Each row is a point. The points of each table are mixes of a few directions, plus a little noise. Count the directions of each table, and those that both share. Where both have some left over, give the other angles between the two spaces (their principal angles), to ten degrees, smallest first.

First, 5 rows:
8	47	57
-17	-13	7
5	-9	-19
26	-9	-48
-24	-18	4
Second, 4 rows:
26	44	25
-18	-2	22
-25	-25	0
19	-17	-48
Directions: first 2, second 2, shared 2

First:
4	-13	34	-20	22	-4
1	-3	5	-4	4	-1
-25	23	-23	9	-26	10
-12	12	-13	5	-13	4
-4	-1	13	-9	6	1
-5	18	-47	28	-31	5
32	-26	17	-5	26	-12
10	-10	12	-5	12	-4
Second (6 x 6):
-20	-10	14	-8	13	-6
-8	-4	6	-7	6	4
19	5	-18	42	-22	-60
0	2	3	-17	5	33
14	8	-8	-4	-6	23
-5	-2	4	-6	5	6
Directions: first 2, second 2, shared 0; angles 30, 80

First, 7 rows:
1	1	-2	0	6	2	-3	1
9	4	3	-7	29	8	-12	5
7	1	8	-8	17	4	-6	4
-10	-6	2	6	-37	-11	16	-6
3	1	6	-5	8	1	-2	2
-1	-4	19	-9	-14	-8	10	-1
-9	2	-36	24	-9	4	-3	-4
Second, 9 rows:
-4	-3	5	0	-16	-6	8	-3
-4	-3	6	0	-18	-7	9	-3
-3	-3	5	0	-16	-6	8	-3
5	4	-7	0	24	8	-11	3
14	11	-19	1	60	21	-29	9
-3	-2	4	-1	-12	-5	6	-2
-4	-4	6	0	-18	-6	9	-3
-2	-2	3	0	-8	-3	4	-1
1	1	-2	0	5	2	-2	1
Directions: first 2, second 1, shared 1

First, 10 rows:
8	-3	-12	0	1	-8	11	13	0	7	23
-2	-2	9	3	1	10	-7	-3	3	-8	0
6	9	-11	-4	-2	9	19	4	1	-6	29
7	-17	-15	3	2	-52	-8	21	-9	38	-20
7	7	-14	-4	-2	0	17	8	1	1	24
-2	-7	2	3	1	-14	-8	2	-2	9	-12
5	-16	-3	6	1	-20	-7	12	-4	15	-1
0	14	-6	-6	-2	8	13	-5	1	-5	5
-8	-22	39	16	2	41	-29	-8	8	-34	9
-24	38	16	-15	-1	26	-3	-43	2	-18	-60
Second, 10 rows:
8	-22	28	18	-2	-5	-23	-12	1	-4	1
19	0	14	-12	3	9	6	2	2	7	20
-17	-3	-20	7	0	-22	-7	7	-5	7	-27
4	-11	19	12	-2	4	-11	-12	3	-9	5
3	14	-11	-16	3	9	17	8	0	4	9
-15	22	8	13	-11	53	15	-35	13	-56	28
11	20	-15	-31	7	8	25	19	-1	16	14
-12	-12	-12	11	0	-30	-15	8	-6	13	-30
-20	9	-30	-1	0	-14	5	10	-3	5	-24
20	-18	20	-2	4	-11	-12	5	-1	17	5
Directions: first 3, second 3, shared 1; angles 30, 60

First, 9 rows:
-3	-1	0	2	2	-3	0	-1	-1	3	-1	-1	-1	-1
-18	-10	1	14	13	-16	0	-6	-6	19	-4	-4	-7	-7
-18	-10	1	13	13	-16	0	-6	-5	19	-4	-4	-7	-6
22	12	-1	-16	-16	20	1	7	6	-23	5	5	9	8
57	31	-4	-43	-41	52	1	20	17	-60	14	13	22	21
6	3	0	-4	-4	5	0	2	2	-6	1	1	2	2
-18	-10	1	13	13	-16	0	-6	-5	19	-4	-4	-7	-6
-14	-8	1	11	10	-13	0	-5	-4	15	-3	-3	-6	-5
-14	-8	1	11	10	-13	0	-5	-4	15	-3	-3	-6	-5
Second:
12	13	-7	-1	8	-6	16	-8	-28	-9	6	0	-12	-11
-22	-24	14	0	-14	12	-30	15	52	17	-12	0	22	20
1	1	0	0	0	-1	1	-1	-2	0	0	0	-1	-1
-6	-6	4	0	-4	3	-8	4	13	5	-3	0	6	5
-14	-15	9	0	-9	8	-18	10	33	11	-8	0	14	13
14	15	-8	0	9	-7	19	-9	-32	-11	7	0	-14	-13
-7	-9	5	0	-4	4	-10	5	18	6	-4	0	8	7
23	26	-14	0	15	-12	31	-16	-54	-18	13	0	-24	-21
Directions: first 1, second 1, shared 0; angles 90

First, 9 rows:
19	-9	14	7	13	-8	-2	10	-2	-8	-15	-28	-4	16	5	1	2	-5	-4	9
-13	9	-7	4	0	2	-5	-1	7	7	12	6	-2	-7	-2	-4	-5	3	2	-6
-21	2	4	8	2	6	-2	0	0	-4	9	-3	-16	-4	-1	-5	-4	-9	-1	-4
-3	34	-35	-7	-8	-11	-13	-7	27	34	26	31	27	-17	-8	-4	-7	36	15	-13
-9	-23	9	-16	-19	20	21	-14	-26	-17	-11	21	-3	-5	0	9	10	-20	-7	3
-2	-23	1	-29	-29	22	27	-22	-28	-13	-11	41	12	-11	-3	15	14	-11	-4	1
45	7	-9	-6	5	-22	-6	7	13	15	-13	-8	30	12	1	6	2	26	5	5
-19	17	15	44	39	-15	-30	27	24	-1	14	-60	-39	12	6	-20	-16	-8	-1	0
3	-15	11	-4	-3	7	10	-1	-13	-12	-12	-3	-4	5	1	4	6	-13	-5	5
Second (8 x 20):
-6	-22	22	12	12	6	3	8	-8	-17	-14	-19	-25	7	8	-5	4	-24	-9	10
-5	-13	-5	0	2	4	1	-3	11	10	-6	21	-10	-14	2	-5	3	0	0	5
42	-25	14	-1	15	-12	3	10	-3	-3	-34	-23	-3	14	9	7	5	-3	-7	21
-4	7	-17	-8	-6	-1	0	-8	11	17	9	26	8	-15	-3	0	-3	14	5	-3
-1	17	16	9	-11	-3	1	15	-16	-31	8	-21	33	34	1	-5	10	-4	4	-13
35	-21	-5	-7	4	-12	3	6	17	11	-28	21	21	2	8	-2	14	15	5	15
-17	0	-20	-8	5	9	-4	-19	9	30	12	17	-35	-37	-9	7	-18	4	-3	1
-44	56	-3	4	-20	10	-7	-6	-25	-16	54	-19	12	9	-14	2	-17	0	3	-36
Directions: first 3, second 4, shared 2; angles 70

First:
-1	2	8	3	0	8	6	2	-7	4	-2	1	2	4	-9	8	1	-3	-4	0	-16	2	0	-2	0	-11	-9	-4	3	-5	14	5
10	-36	-5	-7	22	-19	-37	23	39	-18	18	44	-1	26	60	6	-11	-15	3	10	36	-15	-19	22	-14	0	27	-10	10	20	-45	-33
-3	14	-6	1	-9	0	10	-12	-10	4	-6	-19	-1	-15	-17	-11	4	10	3	-4	1	5	8	-7	6	10	-3	8	-7	-4	5	8
1	-4	9	2	3	7	2	7	-2	1	0	8	2	9	-1	12	-1	-7	-5	1	-15	-1	-3	1	-2	-13	-7	-6	4	-3	10	2
-3	11	-4	0	-7	0	8	-10	-9	4	-5	-15	-1	-11	-14	-9	3	8	3	-3	0	4	7	-6	5	8	-3	6	-5	-3	5	8
-3	9	1	2	-6	4	9	-6	-10	4	-5	-12	0	-7	-15	-2	3	4	0	-3	-8	4	5	-6	4	1	-7	3	-3	-5	10	9
-4	15	-4	1	-10	1	11	-13	-12	5	-6	-20	-1	-15	-19	-10	4	9	3	-4	-1	5	8	-8	6	9	-4	7	-7	-4	8	10
1	-1	8	2	1	7	3	5	-4	2	-1	5	2	6	-5	10	0	-5	-5	0	-15	1	-1	0	-1	-11	-7	-4	4	-3	11	3
1	-4	2	0	3	1	-2	4	3	-1	2	6	1	5	5	4	-1	-3	-1	1	-1	-2	-3	2	-2	-3	0	-2	2	1	0	-2
-3	12	-6	0	-8	-2	6	-12	-7	3	-5	-17	-1	-14	-12	-11	3	9	4	-3	4	3	7	-5	5	12	0	8	-7	-2	1	6
5	-17	-2	-4	10	-8	-16	11	18	-8	9	20	0	12	27	4	-5	-7	1	5	15	-7	-9	10	-7	-1	11	-5	5	8	-19	-15
Second, 9 rows:
-16	2	12	-25	6	20	-28	-19	7	8	-6	-10	-3	-5	1	4	-30	24	0	-4	25	-11	35	-46	-14	8	13	14	1	-4	-7	-5
11	-5	-10	12	1	-19	12	13	-2	12	3	-2	-8	0	-1	2	25	-19	1	6	-25	7	-20	24	8	0	-11	-14	-1	-10	6	-3
7	0	-7	11	-3	-9	14	11	-1	-12	7	9	7	3	7	-4	11	-12	0	3	-8	4	-18	25	4	-9	-1	-5	-1	13	-5	6
13	-1	-5	11	1	-10	9	14	-7	-6	-1	16	6	4	0	-6	22	-8	9	-3	-4	-2	-13	25	7	-7	-9	-10	2	6	2	9
-9	5	1	-2	-7	9	5	-6	3	-3	2	-10	0	-1	0	4	-15	1	-11	2	-5	8	0	-9	-2	-2	6	11	-11	4	-5	2
1	1	-1	-8	5	0	-6	7	0	7	-2	1	0	-1	4	1	4	-1	6	-2	-4	-4	4	-2	-1	-6	-2	-2	-7	1	-8	8
6	-9	-7	11	2	-15	5	2	7	-8	12	5	0	0	13	-2	7	-11	1	7	-3	0	-14	20	1	4	4	-12	17	3	0	-11
-11	2	14	-2	-6	17	-8	-24	-2	-12	-5	-3	2	0	-11	-3	-26	24	-6	-4	29	-1	21	-27	-5	15	8	14	14	-4	13	-13
-1	5	3	-5	-1	6	-1	2	-6	13	-10	-5	-5	0	-12	3	3	4	0	-4	-6	1	7	-11	2	-1	-8	4	-14	-9	4	7
Directions: first 2, second 5, shared 0; angles 30, 70

First:
-9	8	9	3	4	46	-10	-26	22	-27	20	-12	10	1	7	-7	-2	28	-6	-22	32	-21	0	-6	-15	-7	26	-12	54	-10	-1	-16
-2	-16	-5	-4	19	-17	-15	25	-10	11	6	-11	9	7	-15	29	0	6	8	-3	-4	8	-18	12	13	-9	-14	2	7	-13	-11	23
7	10	14	-13	7	11	-15	2	-6	2	-9	-13	1	4	0	-1	-14	6	8	17	-9	4	-5	9	20	-13	7	1	14	6	-9	-3
-13	23	-19	4	-3	-13	9	-44	8	-26	12	16	-30	-2	3	-11	1	1	-19	6	4	3	-2	6	6	-6	22	-11	-12	-16	8	-43
6	15	14	-16	8	8	-17	-4	-7	0	-11	-14	-5	4	0	-3	-19	6	8	24	-12	8	-6	12	28	-16	11	1	12	6	-10	-10
1	-19	-17	8	-5	-43	17	24	-11	21	-5	17	-2	-3	-9	11	14	-24	0	-2	-14	11	-1	-3	-6	15	-28	9	-46	-1	6	22
-11	28	-11	-1	0	-1	2	-47	8	-29	10	8	-28	-1	5	-13	-6	6	-16	12	4	2	-2	8	12	-11	29	-11	1	-14	5	-47
20	1	20	-3	-22	8	13	15	-7	20	-29	7	5	-7	13	-25	-3	-23	9	14	-17	0	22	-15	-7	16	-11	13	-25	36	5	10
-3	-23	-11	8	4	-17	5	24	-2	11	7	3	12	0	-9	19	13	-4	2	-18	4	0	-4	-3	-12	9	-21	3	-9	-8	1	26
3	-19	6	12	-12	20	11	16	8	7	2	3	22	-5	6	-4	13	-3	2	-27	15	-16	13	-20	-33	19	-12	3	8	11	7	23
3	-10	2	0	1	-2	0	15	-3	9	-2	-2	8	0	-3	6	3	-3	5	-4	-1	0	-1	-2	-4	4	-10	3	-2	2	-2	15
Second, 11 rows:
4	-9	1	12	18	-5	-16	-17	-8	-13	-2	-13	-15	9	-13	13	-27	-6	-1	-6	4	-11	5	28	16	0	23	-16	3	-1	-2	5
4	-12	13	-3	9	-6	-11	38	-36	32	-29	-7	9	6	-4	11	5	-11	17	23	-19	22	-3	16	23	-6	-17	12	-5	21	-1	17
-19	-3	-8	14	-1	7	9	-11	-6	-1	9	13	-6	-5	-3	-6	31	-6	-7	-8	15	1	1	-7	-20	6	-1	0	9	6	8	-11
-15	3	-6	11	-5	11	10	-15	1	-8	8	11	-4	-4	3	-9	21	1	-9	-8	14	-2	3	-7	-17	4	5	-3	9	1	9	-17
22	22	-5	-26	-14	-8	8	-21	60	-30	28	-6	4	-5	13	-8	-41	22	-6	-15	-4	-24	-2	-24	-8	-1	8	-6	-13	-36	-14	0
2	-8	3	-5	3	-11	-3	21	-12	19	-3	0	4	-2	-8	7	9	-11	9	8	-11	9	-7	-3	1	1	-19	10	-7	8	-8	18
4	14	-8	-14	-15	-2	13	-17	40	-19	27	5	1	-9	7	-10	-6	12	-8	-15	4	-14	-3	-27	-21	4	-1	0	-6	-22	-7	-4
-14	-7	-7	17	5	3	1	-17	-7	-7	9	7	-11	-2	-9	2	16	-7	-7	-10	14	-5	2	5	-12	6	9	-6	9	2	4	-4
21	-7	21	-18	8	-11	-16	58	-34	41	-43	-17	19	10	1	13	-18	-6	25	35	-36	28	-6	18	41	-13	-25	17	-15	20	-8	27
-6	8	-8	-3	-12	4	14	-12	20	-9	17	10	1	-8	5	-10	14	6	-7	-10	8	-5	-1	-21	-21	4	-4	2	1	-9	1	-9
-6	0	6	15	5	19	-6	-8	-18	-5	-20	-4	-3	10	9	-3	-7	5	-4	6	10	4	11	22	17	-5	21	-8	14	9	16	-22
Directions: first 4, second 4, shared 1; angles 40, 60, 90

First (8 x 32):
-14	3	15	8	11	15	-12	-20	-18	-19	-16	-11	16	-14	-60	-14	-4	28	3	13	13	-12	-8	14	-5	-13	2	15	-2	-15	-11	-2
1	-5	2	-21	-7	6	12	-15	21	25	-2	28	-14	-14	16	4	4	3	-2	-16	7	5	3	9	-10	8	-2	14	-26	-5	-1	-2
-3	11	-8	-4	2	-16	4	15	-5	-19	-1	-16	10	16	5	-14	-12	-14	-4	7	-6	-2	10	0	12	-5	2	-16	15	7	6	-7
-2	8	-8	3	0	-16	-5	17	-16	-23	3	-26	16	17	-5	-9	-9	-12	0	13	-5	-4	6	-3	12	-7	3	-16	23	6	7	-4
5	-3	1	6	1	3	3	3	7	8	2	8	-10	0	16	7	3	-3	-1	-5	-6	4	-3	-6	-1	5	-2	-2	-2	5	-1	3
2	0	12	27	16	14	5	1	8	2	-10	11	-16	-1	8	3	4	6	-2	-2	-13	2	-11	-10	-1	3	-5	-4	-3	8	-12	6
3	-5	-13	-32	-21	-13	-1	-2	3	14	14	2	7	-2	10	6	1	-9	2	-6	13	3	11	8	-3	4	4	8	-6	-7	13	-3
9	-9	1	13	-3	7	-7	2	0	12	9	6	-8	-1	11	17	11	2	4	-3	-3	3	-9	-11	-4	6	-2	1	1	3	-2	10
Second, 8 rows:
-3	-15	-13	34	21	24	12	-2	-11	-18	0	-15	-6	16	9	-11	6	-18	-10	4	2	7	-6	-7	5	8	-7	0	3	27	-2	4
4	7	6	-18	-14	-10	10	-4	12	2	-1	19	-6	-7	25	11	-8	9	-2	-12	-14	4	6	7	-4	-7	10	-10	-13	-7	-5	-15
-7	2	-6	3	2	5	-10	12	-14	-2	4	-15	2	11	-16	0	-5	-7	-1	0	11	-3	2	9	3	7	-3	-4	9	2	7	-2
1	-10	-7	-19	-10	6	-4	-12	-7	-3	4	-31	11	-14	-13	-13	16	-9	3	-8	9	-3	4	2	-1	-21	-5	23	-7	0	-2	16
-5	11	-4	-2	3	-2	-22	13	2	22	0	20	-2	4	-18	3	-13	9	8	9	17	-2	9	6	-4	18	4	5	-1	-13	4	0
10	10	17	-5	-4	-14	11	4	20	0	-9	6	-7	-10	25	1	3	3	0	-8	-29	-2	-3	-12	3	-18	-1	-12	0	-2	-9	3
1	-11	3	10	8	-4	-11	-17	2	12	-1	19	14	-8	-30	1	8	18	9	28	20	-4	-10	-12	-5	18	0	21	5	-15	6	10
0	5	5	-2	-6	-4	14	7	-3	-13	2	-4	-6	9	20	9	-8	-5	-9	-12	-17	2	-1	8	4	-5	1	-24	4	6	0	-16
Directions: first 4, second 6, shared 1; angles 30, 50, 90

First (11 x 32):
-2	21	14	2	-12	-31	32	-21	-13	22	-10	-2	-20	5	12	20	-17	1	-14	21	22	24	4	8	-25	8	1	2	-5	40	28	2
15	17	9	21	-40	-14	13	8	1	-2	-17	-24	29	24	-2	-15	24	18	24	7	-25	16	4	-7	-16	6	6	12	13	-3	11	-8
-13	10	13	-13	17	-14	-10	1	-2	-9	19	26	-27	-2	-7	12	-31	-12	-41	-8	15	-5	-4	3	-9	-15	11	-2	-14	8	-6	0
-13	-18	2	-8	-7	28	-13	8	16	-15	1	-32	32	10	1	-34	40	23	25	-5	-27	-3	-5	-3	14	-5	3	11	-1	-26	-3	23
14	-10	-5	2	8	2	-3	-17	-11	-12	17	21	-23	-22	-11	6	-5	-9	6	-6	-4	-13	0	-11	13	0	14	9	-4	-16	-30	15
16	-4	-17	2	25	-9	8	-19	-20	15	7	39	-41	-33	1	36	-35	-33	-10	2	29	-10	5	2	7	10	-8	-12	-1	14	-14	-10
11	-1	-6	30	-48	-1	3	29	15	-9	-22	-33	47	32	-2	-24	46	16	36	-1	-44	6	11	-6	-1	0	-9	6	24	-7	7	-13
-16	-44	-20	-20	40	30	-19	-11	4	-9	24	21	-27	-34	-1	3	2	-17	-2	-11	8	-29	1	5	40	-9	-10	-5	-11	-10	-27	29
-13	-15	-10	-6	18	-1	-5	2	2	1	11	22	-25	-10	0	16	-14	-20	-20	-5	13	-12	7	9	11	-10	-13	-11	-4	19	-5	1
-17	17	14	-16	8	23	-22	30	21	-1	-13	-28	47	25	3	-26	4	24	-12	-6	-1	10	-17	4	-13	-4	0	-9	-3	-22	22	-19
19	26	6	6	-8	-10	17	-10	-13	19	-19	-7	9	2	6	8	-11	6	8	13	12	20	-5	-3	-20	20	4	-1	4	2	16	-18
Second, 9 rows:
3	-2	1	-2	5	21	-10	4	5	-4	-14	-4	6	-11	-1	6	3	0	-9	-19	-1	3	7	13	2	-1	9	0	11	-18	-10	0
10	-12	-10	-17	24	39	-11	-9	9	9	-1	19	2	-20	1	-3	-17	-6	6	-3	21	-9	14	3	27	11	5	-1	2	-29	1	-1
5	-4	-3	1	-1	26	-13	13	7	-2	-12	8	10	-7	1	7	1	-3	11	-12	0	-7	6	7	13	3	10	-5	17	-22	-7	-3
13	-12	-6	-21	33	60	-21	-10	13	2	-20	4	7	-36	-2	4	-11	-5	-18	-34	17	2	23	25	20	7	16	4	12	-47	-14	2
-11	9	1	18	-29	-57	21	8	-13	4	29	11	-8	37	4	-9	3	2	34	47	-8	-12	-22	-34	-7	-1	-20	-6	-15	45	21	-5
-7	6	2	9	-15	-39	16	-1	-9	2	19	2	-8	22	1	-8	1	3	12	28	-4	-2	-14	-19	-9	-2	-14	-1	-14	32	13	-1
-17	21	16	40	-56	-59	10	37	-11	-19	-6	-26	7	41	1	14	37	9	8	3	-44	7	-26	-6	-41	-20	-1	-7	14	42	-6	-3
7	-6	-2	-9	15	35	-14	-1	8	-1	-15	0	6	-20	-1	6	-3	-2	-10	-24	6	2	13	16	9	2	12	1	11	-29	-11	1
-2	1	2	-17	25	-25	21	-40	-9	8	20	-13	-22	-4	-2	-18	-13	4	-34	14	14	17	1	-4	-14	0	-18	14	-39	26	13	8
Directions: first 6, second 3, shared 0; angles 30, 40, 70

First, 10 rows:
-12	26	2	1	3	15	40	-32	4	-5	35	-9	-44	20	-13	5	-14	-26	-19	-8	7	32	-23	-26	18	4	11	18	55	4	-6	-1
-13	-8	-7	-2	-22	33	12	-5	-8	-5	7	11	-17	2	-19	-25	-26	-23	2	-13	6	1	11	-5	-1	19	25	13	1	2	14	-1
5	6	6	-1	17	-16	-1	-1	6	6	0	-12	2	5	9	17	13	11	-5	9	-2	4	-10	-1	6	-13	-14	-2	5	-1	-9	-2
7	9	-13	14	-25	-1	-11	-2	-6	-30	-1	25	18	-29	-1	-20	-5	-20	16	-16	-3	-3	10	5	-14	19	10	-17	1	0	7	8
2	22	8	1	25	-15	20	-20	9	5	18	-20	-18	16	8	27	11	2	-17	8	1	22	-25	-15	16	-15	-14	4	36	1	-16	-2
3	8	-9	8	-4	-19	-31	6	1	-12	-1	17	34	-19	17	2	24	23	7	6	-7	-18	14	9	-20	1	-4	-21	-25	-8	2	4
-18	-6	-5	-4	-18	34	15	-7	-5	0	13	8	-22	9	-18	-20	-24	-17	-4	-9	6	1	8	-8	0	15	23	16	4	1	14	-2
43	-15	20	0	31	-46	-9	25	6	12	-42	-29	20	-9	16	27	16	6	13	7	-8	3	-19	18	12	-28	-45	-16	-2	7	-25	-1
3	-28	0	-7	1	-7	-33	30	-3	14	-29	3	32	-7	9	-2	12	28	13	11	-5	-29	21	21	-14	-6	-8	-8	-53	-4	7	-2
-18	-12	-4	-10	-6	20	-3	4	-3	14	3	5	-5	12	-5	-8	-4	13	-6	7	5	-12	14	0	-4	3	13	13	-22	-4	13	-3
Second, 10 rows:
-45	-5	36	15	0	-23	9	3	-2	16	-23	-19	-37	24	29	14	4	-1	33	17	7	-31	30	-16	11	28	-38	13	-12	-21	10	7
-44	-4	35	14	0	-23	8	3	-3	16	-23	-18	-37	23	28	13	4	-1	32	17	7	-29	29	-16	10	27	-37	13	-12	-20	10	7
7	1	-6	-2	0	4	-1	0	0	-3	4	3	6	-4	-5	-2	-1	0	-6	-3	-1	5	-5	3	-2	-4	6	-2	2	3	-2	-1
28	3	-22	-9	0	15	-5	-2	2	-10	14	11	23	-15	-17	-8	-3	1	-20	-10	-4	19	-19	10	-7	-17	24	-8	8	13	-6	-4
-22	-2	17	7	0	-11	4	1	-1	8	-11	-9	-18	12	14	6	2	-1	16	8	3	-15	14	-8	5	14	-18	6	-6	-10	5	3
19	2	-15	-6	0	10	-3	-1	1	-7	10	8	16	-11	-12	-6	-2	1	-14	-7	-3	13	-13	7	-5	-12	16	-5	5	9	-4	-3
60	6	-48	-19	0	31	-11	-4	4	-21	31	25	50	-33	-38	-18	-6	2	-43	-23	-9	41	-40	22	-15	-37	50	-17	16	28	-13	-9
-1	0	0	0	0	-1	0	0	0	0	0	0	0	0	0	0	0	0	0	0	0	0	0	0	0	1	0	0	0	0	0	0
-32	-4	26	11	0	-17	6	2	-2	12	-17	-13	-27	18	20	10	3	-1	23	12	5	-22	21	-12	7	20	-27	9	-9	-15	7	5
29	3	-24	-10	0	15	-6	-2	2	-10	15	12	24	-16	-18	-9	-3	1	-21	-11	-4	20	-20	11	-7	-18	24	-8	8	14	-6	-4
Directions: first 4, second 1, shared 0; angles 70
